Rows are points. The last column is the point's height on a tilted bowl or saddle (a function of degree 2), plus a little noise. Count its main directions that bend up, bend down and stay straight.

Points (11 x 3):
[[-10 -22  27]
 [-28   7   2]
 [-88 -28 101]
 [-11  49   4]
 [  8   6  13]
 [-86  -7  63]
 [ -4   3   7]
 [ -9  40   3]
 [-80  45  19]
 [-17  24  -3]
 [ 15  18  18]]
Directions: 2 up, 0 down, 0 straight

Points:
[[-44 -19   2  -3]
 [ -2  15   7 -16]
 [ 19  57  43  16]
 [ 26  14 -56 -48]
 [-30 -37  56  40]
 [-17 -24 -16 -26]
 [-20  36 -83 -62]
 [-71  11 -15 -14]
 [-36  -7   7  -5]
 [ 81   8  71  57]
 [-13 -14  12  -9]
 [ 68 -64 -62 -86]
 [ -9  12 -11 -28]
 [ 24   0  19  -8]
 [-48 -40  37  31]
 [-35 -40  47  32]
 [-11   6 -58 -48]
 [-41  41   2 -27]]
Directions: 2 up, 1 down, 0 straight

Points, 26 rows:
[[ -25   37   -5   65  -65]
 [  12   73  -53 -107  -35]
 [   0  -49   11  -29  -11]
 [  57    5   38   30  -35]
 [ -20   48    7  -18   -8]
 [  13  -48    8   10  -28]
 [ -64   13   31  -18  -10]
 [  17   58    7  -46   -9]
 [  25  -10  -37    9  -27]
 [  45   -9   29  -15   -9]
 [ -15   31  -67  -29  -10]
 [ -15  -20   12  -40    7]
 [  18  -35  -29  -14  -23]
 [ -17  -25   26   47  -54]
 [  24   82   49   -9  -48]
 [  18   14   -3   25  -28]
 [ -23   75   51   14  -66]
 [  13   76   47  -80    2]
 [ -20  -20   49   44  -62]
 [  10   29  -25   76  -60]
 [   1    8   -2   54  -45]
 [  41   -4   69  -10  -11]
 [  62  -77   18   43  -63]
 [  18   -9  -20   46  -38]
 [  -5   18   27   36  -42]
 [  20   43  -19    7  -28]]
Directions: 0 up, 2 down, 2 straight

Points, 44 rows:
[[ 49  33 -30 -78  11 -72  93]
 [  2   2 -28  57 -51 -10  34]
 [ 46 -53  69  13 -34 -23  32]
 [ 70   6  19 -11  24 -17  23]
 [ -4  39 -24  47  43 -47  50]
 [ -8  -1 -18 -18 -35 -63  51]
 [-41  32 -33  10  -7  45  14]
 [ 26 -41  25   7   6 -40  17]
 [ 15 -72 -47  49 -10   5  36]
 [ 31  71  33  10 -32 -56  80]
 [ 40   6 -23   7 -46 -56  60]
 [  1  25 -25  -5 -64 -26  46]
 [ 49  10  27 -21 -12 -27  30]
 [-96  43  43  -1  -1  13  41]
 [ 70  36  33  20 116 -23  53]
 [ 20   3   7 -23  78 -58  36]
 [ 41 -10  15  48 -14  61   4]
 [  9   0   0  26  76  37   2]
 [ 23  10  19 -43 -41 -40  49]
 [-33   7  25  -9  44 -55  26]
 [-40   0  -2  11  -8 -22  13]
 [-38 -40  27 -27 -43  16  14]
 [ 49  25  -8   2 -69 -38  65]
 [-22  20  -9  56  -1 -12  21]
 [ 26 -27 110  10  15  13  11]
 [ -1  38 -71  30   1  44  35]
 [ 38  48  -9 -29  67  -6  28]
 [ 56 -23 -32  10  53  33  17]
 [ 28  -2  51 -45 -33   4  25]
 [ 26  -4 -66 -26  -1   6  27]
 [ 36  -9   2   3   0 -28  17]
 [-35 -19 -14  21 -67 -45  48]
 [-49  66  50  74   6 -25  60]
 [  0 -39 -27   6  45 -77  49]
 [-38 -70 -16  37 -22   6  19]
 [  8 -14 -69 -48  -5  28  23]
 [ 14  53 -30  15 -22  49  21]
 [ 16   7  33 -36  45  24  -6]
 [ 71  31 -12  -9  59  22  23]
 [-96  -9  19  17  58 -53  45]
 [-52 -91 -18   4  31 -32  35]
 [  1  13  -7  23 -44  26  10]
 [-10 -79   8  20  -8  -9  12]
 [ 22   0   8 -43   9  69  -5]]
Directions: 6 up, 0 down, 0 straight

Points, 44 rows:
[[  16   28  -44   34   43    0   40]
 [ -17   16   19   37   12  -18   13]
 [  13   17  -26    5   70  -33   10]
 [  19   66  -35   34   -4  -25   26]
 [  -8  110    3  -32  -43  -28   -2]
 [ -18   30   34  -44    3   17   38]
 [  22   16   33   11  -57  -21   10]
 [  -7   -4   37  -15   76  -15   37]
 [  -4   53   20   22  -53  -98    8]
 [  46   20  -58    7 -100  -48   46]
 [ -27  -10   14    5   -7  -34  -10]
 [ -35  -25   76   13   38   18   59]
 [ -45   -8   38    8   43  -27   12]
 [  54   29  -19   47   -3  -71   -6]
 [  33  -15   -4   73   50   28   54]
 [  18    9   28  -49    5   41   50]
 [  42   29  -47   57  106  -16   68]
 [  70   15  -14  -60   25   -3   18]
 [ -22  -45   14  -76  -53  -17   34]
 [  13  -39   25  -53   22  -41    8]
 [  14    3   39  -28   22  -25    9]
 [ -36   12  -69    1   38   48   72]
 [ -70  -32    6  -20    9  -23  -10]
 [  51  -59   32    2    9  -22   -8]
 [   2   41  -19   24  -36   30   42]
 [  58  -15   59  -19  -45  -15    8]
 [  72    4  -32   24    6    5   26]
 [ -34  -44    5   -1  -58  -50  -12]
 [ -73  -49   -4   66   18   25  -20]
 [  22   -8   35   40   16   44   52]
 [ -36   18   91  -45   15  -14   65]
 [  57   -2  -72    2   -6  -24   23]
 [  19  -20   29   -5   12   11   20]
 [  52   -6  -28   43   14   32   46]
 [  -7  -25   28   13  -47  -48   -4]
 [   5  -54  -59  -75  -16   31   67]
 [  10   97   45   20    3   66   99]
 [ -54   -7  -70   22   32   39   40]
 [ -35   17   26  -32  -24   14   28]
 [  42   37   -6  -62   14   10   24]
 [   5  -52   12   27    9   44   19]
 [ -10  -17   12  -28   49  -10   19]
 [  20  -26  -86   22   49   23   59]
 [  18   29  -28   43  -28  -56    5]]
Directions: 3 up, 1 down, 2 straight

Points (72 x 9):
[[ -52   -4  -35   -9  -29  -18  -56   88   39]
 [ -13  -22  -14    2  -26   24    8  -53  -23]
 [   4   23    3  -34  -51   42  -10   41   -4]
 [  29  -69  -13   32  -49  -11  -62   44   -8]
 [ -60   10   20   -6   -6  -25   13   91  -15]
 [  34   27  -18    8  -35   35   27    8  -11]
 [ -32  -63   10   22  -13   12   60  -18  -14]
 [   7   40   -9   21  -18  -32   27   14  -24]
 [ -29   -8   70  -42   -2   21  -32  -48   23]
 [ -43   28  -51   36   21  -76   42    6  -38]
 [ -29    6   18   16  -30   40   43  -54  -36]
 [ -66   -6   -6  -46   68  -55   -7   40    4]
 [ -15  -12   37   56   14  -45   73  -30  -54]
 [   1   34   -4  -46   58   17  -32   -1   33]
 [  22   46  -39   30    3  -21   41  -63  -78]
 [ -14   28    3    0  -36 -121  -24   63   -5]
 [  16   46  -13  -37   -3   57  -14  -10   15]
 [ -78  -55   28    3   25   -4  -74  -77  -35]
 [   7  -90   28   -1   14   -8  104   12  -38]
 [  17  -16   46   -6   33   26  -28   20   52]
 [  -3    1  -16  -43   18    1   -2  -73  -43]
 [ -33   58    8   15  -12    4   17   66   -9]
 [ -32  -28    6    1   18  -44   75   14  -73]
 [ -17  -25  -16  -44   72   47  -55   -2    9]
 [ -27  -20   -8   -2  -24   28    2   28   12]
 [ -24  -76    0  -44  -34   -9  -10  -14    5]
 [  18  -24   26   -2   47   54   -1   15   32]
 [  18   20  -43  -26   25   58  -11   46    7]
 [  15   67  -49   86   -8   -4   10   30   32]
 [-100   28  -41   26   25  -28   94  -27  -81]
 [  66    5   26   21  -24   66  -45   19   60]
 [ -23  -52  -18  -19  -43   -2   -7  -56  -41]
 [   9   24   39  -41   84   18  -58  -28   19]
 [  49   13   -9  -14   14  -45   -9    4   -7]
 [  31   52   36   82   44  -12   18   20  -23]
 [  49  -23   -4    1  -33   36   41  -39  -11]
 [  54  -29   43    0   76   12   20   -1    6]
 [ -16  -42  -15  -39   49    3  -43  -53  -14]
 [  -1  -38   -2   -5   -4   -5   33   -3   -9]
 [  27   36   -5    4  -10   30  -13   23   28]
 [ -14   36  -63  -71   98  -23   29    3  -83]
 [  54   -9  -39   43    3  -27  -62   36  -12]
 [ -57   43   41   45   -7  -44  -25   28   43]
 [   5  -20  -33   38   -8   89  -68  -72  -15]
 [ -12    2   40  -41  -39   38   39    9  -33]
 [   3   -8   50   17   47  -49   21   61  -43]
 [ -73   17   13  -28  -48   11  -62    4   65]
 [ -25   -9   45    5   27    2  -11  -37   11]
 [  12   19   -9  -26    0   55   25   39  -19]
 [   2   -1  -31  -68   23   33  -35  -53    3]
 [  62  -24   -8  -12   -8   43  -15   28   38]
 [  65  -48   35   24   37  -60   11  -26  -34]
 [  -4   18    7    3   10  -37  -65   -6   57]
 [  59   19   34  -48  -34  -77  -54   39   55]
 [ -12   36  -45    6   28   50   51  -19  -29]
 [  11  -20   42  -42   30   20   31  -39  -19]
 [  17  112   48   35   18   76  -16  -13  -10]
 [ -15  -15  -10  -37  -33   -7   20   39  -14]
 [  -6   55   18   20   31   59  -18   54   19]
 [  -8  -19  -48    6   13   -6  -32   18   22]
 [  50   -2  -44  -30    9  -33    3   69  -40]
 [ -29  -33  -23   10  -13  -75  -12   20    2]
 [ -19   -6  -31    8    2    0  -30  -12   32]
 [ -55   79  -62   40   20  -29   -4   16   84]
 [ -43   10   -5   29  -46  -19   13 -105  -95]
 [  -4  -37   -2   16  -63   42   44   14  -14]
 [ -41   28   20  -26   31   12    9    9   -1]
 [ -13  -24  -43  -22  -28  -33   43  -42  -84]
 [ -22   25    2  -21   41  -19  -33   38   44]
 [ -21   -6  -31  -29  -44   30   13   -6  -28]
 [ -16   76  -28   -5   27   21   22   56  -16]
 [ -37  -26   36   -8   25    5   44   10  -18]]
Directions: 2 up, 5 down, 1 straight

Points:
[[   0   28   -6   13  -17   30   -6    9    0]
 [  86   27   17   71   11    9   15   35   36]
 [  16    0   59 -108   20   78   33    4  -39]
 [   6  -37    0  -13    1   -2   37   19   15]
 [  67  -26  -19   28   -7  -37   -7  -12   49]
 [  55  -24  -51  -48  -24  -16   21   46   25]
 [ -67   40    1  -64   41   -8   20    6    9]
 [  55  -52    1   31  -46    9  -76   45  121]
 [  56   31   19  -24   36   31   16  -29  -31]
 [  32   73   45   62   23  -25  -15   17   24]
 [   2   53   22   18   26  -16  -18  -49  -13]
 [ -36   20   22   33  -12   44  -15   -6   -4]
 [  15   61   23   15   36    4   -8    9   -4]
 [  53   11    8   49   15   -2  -28   18   42]
 [ -14   -1   -7    5  -43  -80  -28  -38   -2]
 [   4   41   24  -11  -39    5  -24   74   42]
 [   8   28   86  -52  -18   58   59    2  -19]
 [  22   49  -35   13  -23   37   78    9  -49]
 [  18   26   51    0   48   59    2   47   11]
 [ -70   17   41   -6  -40   14   -4   11   -9]
 [   5   79  -21    7  -17  -13  -33   27   10]
 [  22    2  -24  -47  -45   17  -52   17   52]
 [  23   19  -73  -37   -2  -11   11  -15    5]
 [  -3   -3  -25   50  -52  -11  -21   67   26]
 [  49   17   71   31    2  -53  -19  -57   12]
 [  18  -10   55  -27  -72  -11  -37   -6   26]
 [  59   -3   32    7  -16  -45  -40  -74   29]
 [ -69   18    3   60   37   33  -33  -14   -6]
 [ -53   40   10    0   11   25  -49   60   34]
 [ -22   -9  -18   16  -15   10  -16  -23    4]
 [ -35  -36   67  -40   73  -60  -23   14   24]
 [   8   19  -29    1    2   13  -24  -43    7]
 [ -23   15  -68  -19  -15    6  -75  -40   49]
 [ -13  -42   -1  -22   33  -26  -27   33   43]
 [   4  -29  -22    7  -45   32   17  -16   10]
 [  41   10   13   -7    1  -62  -64  -13   41]
 [  94   69    1  -27   24   18  -49   -3   19]
 [  14   38  -70  -70  -14   25   50    9  -19]
 [  20   24  -44   19  -39  -32  -46  -32   32]
 [  66  -14   12   33   20  -47  -71  -54   60]
 [ -23   -1  -11    9    8   48  -19   -4    6]
 [  12   -9   29    1   13   31  -25  -27    6]
 [ -39   23  -67  -35    9   27   50  -71  -15]
 [ -25   47  -37   12   -6   12   -2  -27  -24]
 [  42   -4   12   27   -2   38  -21  -55   13]
 [  31   -7  -32   45  -57   30  -17   32   41]
 [ -17  -23  -14  -43   -9  -14   26    7    7]
 [  -9  -24   -5   19  -18  -61    4   50   17]
 [   6   23   42   11   19    1  -80  -11   34]
 [  85  -12   13   27   -8   -6  -24   25   62]
 [ -19   -6    9    7  -26    1   22  -26  -10]
 [  39    3   31   15   40    1   44  -19   -9]
 [  52   38   16    3   -4   18   70  -27  -26]
 [ -46  -36  -13  -16  -15   -8    1   -2    5]
 [   3  -31  -30   -9  -91   60  -32   -8   44]
 [ -54    3  -48  -34  -30   67   22   44   -8]
 [  23   52   43  -25  -43   -2  -53  -54   26]
 [ -17  -21   11  -48  -16   60   -1   28   13]
 [ -28   51  -17  -37  -18  -24   67  -11  -17]
 [  48   34  -15  -30  -21  -14   14   66   13]
 [  10   13  -46    2   69    6   19   23   -9]
 [  13    5   30  -30  -31   21   -5   17   13]
 [  19   44  -24   22   47   30   34  -29  -43]
 [  18  -15   66  -29   46  -36   10   40   26]
 [ -39  -19  -33  -28   21   -4    3  -31    8]
 [  10   12  -23  -54    7   38  -31  -42   14]
 [ -16   23  -51   29  -13  -33   16   -9  -27]
 [   0   32  -42    5   36  -11    0   -5  -13]
 [  78   -5  -42  -30   19  121  -29  -25   -4]
 [ -32   30   38  -40   29    6   21   67   25]
 [  29  -14  -89   34   43  -34   35  -36    7]
 [ -29  -27   16    3   37   59  -13   51   43]]
Directions: 4 up, 2 down, 2 straight

Points, 62 rows:
[[ -29   17   -9   17   47    8   20  -41  -20]
 [  18  -52   28  -25  -50   82  -47   -8  -57]
 [   9  -49   41  -53   14  -10   15   37  -32]
 [  38    8  -14  -35  -23  -35  -10  -43  -31]
 [ -46   12  -26   14   57   23   11   -9  -21]
 [ -32   10  -13   -5  -27   29   15   22  -12]
 [ -11  -23    7   20   11  -14  -35  -60  -31]
 [ -14   53    9   13   62   25   -9   35   16]
 [ -24  -54  -17  -24   17  -12   27   10  -26]
 [ -20  -52   33  -37  -35   12  -22  -39  -63]
 [  -5   56  -16  -59  -32  -27   14  -21  -13]
 [  28   61   19  -58   19  -66   81  -44  -34]
 [  13   12   34   16    7  -24   22  -14   -8]
 [ -14  -29   79   53  -41  -37    3  -55  -70]
 [  -5   34  -65   18   13    9   11  -45  -27]
 [ -10  -26   13   16  -32  -57  -51    7  -26]
 [ -40   10  -16   21   -3   11  -41  102  -42]
 [   8  -17  -48  -16  -12  -97   -5  -36  -34]
 [ -18   -8  -26   38  -22    1   38  -45  -38]
 [  -1   -1   21   69   47    3  -19  -49  -30]
 [ -17  -21   -3  -14  -31   13    0  -10  -26]
 [ -14   72  -12   -7  -19    3  -12   54    2]
 [ -38   -5   16  -12  -31   -7  -11  -16  -30]
 [  19  -30    5   27  -76  -41 -105  -38  -41]
 [ -38    1   -6  -30  -71   10  -31  -40  -47]
 [   1  -40   -1   -6  -37   63   22   -7  -26]
 [  21  -42  -22   46  -29   51  -85 -104  -55]
 [  -2   81   -8  -55   77   47  -53   94   12]
 [  86   36   10   -7   62   38   24   53   13]
 [  44    7  -15   -2  -26   17   49  -29  -14]
 [ -51   72   21   15  -12   20  -49  -39   -5]
 [ -33  -16   43   57  -53   23  -40  -26  -60]
 [  35   92   10  -15  -11   -2   27   63   12]
 [  -2  -20  -46  -29   97   68  -29   21   10]
 [  35  -43   24   22  -79   50   -3   -4  -61]
 [ -52  -18   38  -81   15   66   -2  -43  -27]
 [  52   31  -12  -11   13   52   33   14   15]
 [ -46  -60   13  -37   24  -47   59    4  -68]
 [   4  -89   63   50  -52  -48  -63   24 -100]
 [   7  -80   -6  -23   14   27    6   15  -24]
 [ -33   33   48  -41  -25   13  -85  -22  -26]
 [  60   -6   -7  -10   30   17   43   -2   -2]
 [ -41  -84  -32  -30   40   11   35   47  -16]
 [ -41   44   20   -4   25  -16   20   16    9]
 [  27   44   -8  -55  -29  102   15   57    2]
 [  -3   -2   26   12  -48   -8  -69   46  -44]
 [ -18    1   -2   -8  -26   22   -9  -13  -18]
 [  -8   93   -9   45  -24  103  -28  -30  -20]
 [  59   13  -28   16  -44   42   15   13  -25]
 [  16   12   -7  -48   -2   -3  -10   68   -6]
 [   9  -79   10   -4  -51   -9   23  -32  -73]
 [  41   -8  -26   64   -7  -48  -15   30  -38]
 [ -49   61  -80   -4  -13   -5   39   48    2]
 [ 109    6  -55  -12  -30   13  -32   82  -92]
 [ -25  -16  -45   25   13    1   -4  -10  -29]
 [  14   -6   76   27  -56  -24    8    4  -48]
 [  38  -32  -55   27  -11   -9    5  -30  -35]
 [  20    3   31   28   10  -32   27   62  -23]
 [ -36  -21   19    7  -22  -14   40  -12  -46]
 [ -75   53  -42    7  -11   -5    2   33  -12]
 [ -25    7   36  -43   54  -36  -26  -13   -1]
 [   7  -70  -23   65   35   39   16   -9  -63]]
Directions: 2 up, 4 down, 2 straight

Points:
[[  48   13   28  -70  -19   23   59   36   66]
 [   7  -63   51   27  -65  -58   34   10   37]
 [ -45  -23   57  -12  -23   -1  -40    8   31]
 [   9  -55   38   44   -4   -6   -4   -3    1]
 [  47   11   32    2  -65  -35  -30  -10   27]
 [  -2   33   -9   26  -76  -18   -6  -60   16]
 [  36  -38  -55  -14   18    0   -5    8   20]
 [  -2   10  -52   56   15  -31   89  -22   25]
 [ -55  -23   88   14   25  -44  -22  -14   40]
 [  27  -35   -3   25    6   -5  -68  -23    2]
 [-104  -32    3   44   69    3  -66  -85   48]
 [ -19   37  -13  -37   14   23   27  -30   31]
 [ -42  -15  -30    5   -7   52  -38  -19   11]
 [   0    3    1  -20   25  -11   -4   13   19]
 [ -10  -30  -27  -31   40   64  -29    1   32]
 [   8  -63  -18   10   37  -43  -11  -37   10]
 [ -58  -25   34   26  -37   10   28   50   35]
 [  74   -7  -74  -51  -62  -21   44  -32   64]
 [  -7  -47   67  -59   13  -81   -5   87  112]
 [ -49    4   73    2  -27    3    7   68   59]
 [ -32  -89   65  -31  -42   30   13   -7   39]
 [ -86    1   75   52   47  -19  -13    1   49]
 [ -57   30  -17  -36  -19    4  -43    6   44]
 [  48   68   63    2    5   11   -1    5   38]
 [ -41   22   50   40   54   94   61  -18   56]
 [  61   -9   38  -66  -31   21  -36  -69   55]
 [  22  -43   44   16   -3  -31   28   24   20]
 [ -40  -27  -16  -29   66   -3   -6  -34   31]
 [  10  -38   25  -26  -63   10  -54   48   47]
 [ -67    9  -41   37   22  -12  -22  -78   15]
 [  47  -33   28  -43   -4    9    2   -6   27]
 [ -17   -9   -3  -44    6   38   19 -110   40]
 [  15  -55   20   22   22    2   -5   46   20]
 [  -1   62  -63   48   50    8  -30    7   25]
 [ -23   -2   33   -1    2    0  -29  -16   10]
 [ -12  -38  -75  -19    4  -76   31   21   51]
 [   5   45  -20    9  -13   15   28   14   17]
 [  11    1  -30    5   25   24   19   28   15]
 [  46  -31 -104   48  -39   12    8   99   73]
 [  -5   29  -67  -27   64  -35  -17    2   46]
 [  32    8  -44   29   53  -80   48  -30   31]
 [  40  -28  -23  -13  -73   11   -5   50   39]
 [   6   12    2   95   58   10   55   66   47]
 [   3   34   79   60   16  -31  -25   32   35]
 [ -81    2   33   22    1  -10   -9  -26   23]
 [ -35   -5   -1  -11   -5   43   -6  -36   10]
 [ -44    1   26  -25    5   27  -66  -17   30]
 [ -69   38    5   32   13  -52   17   27   42]
 [ -33   33  -25   33   28   11  -15  -16    7]
 [ -10  -18  -51   49   14   66    3   70   32]
 [  40    2 -119   34  -10    0    9   28   40]
 [  14   30   30   46   38  -14  -23  -10    8]
 [ -38  -21   -5  -40  -23   35    7   29   35]
 [ -12    6   19  -39  -28  -60   38   15   47]
 [  58  -57   29   40   12  -42    9   -7   15]
 [  21    5   -4   13  -23   20   32  -16    2]
 [  41  -25  -26  -56    3  -48  -10   33   54]
 [ -48  -20  -22   47    8   35   44   48   26]
 [  26  -12    2  -57   -7    0  -45  -49   33]
 [   6   63  -29   31   -4   28   27    5   18]
 [  32  -11    8  105   62    4   18  -16   15]
 [ -12   32   -7   14    0   14   -4  -40    3]]
Directions: 8 up, 0 down, 0 straight
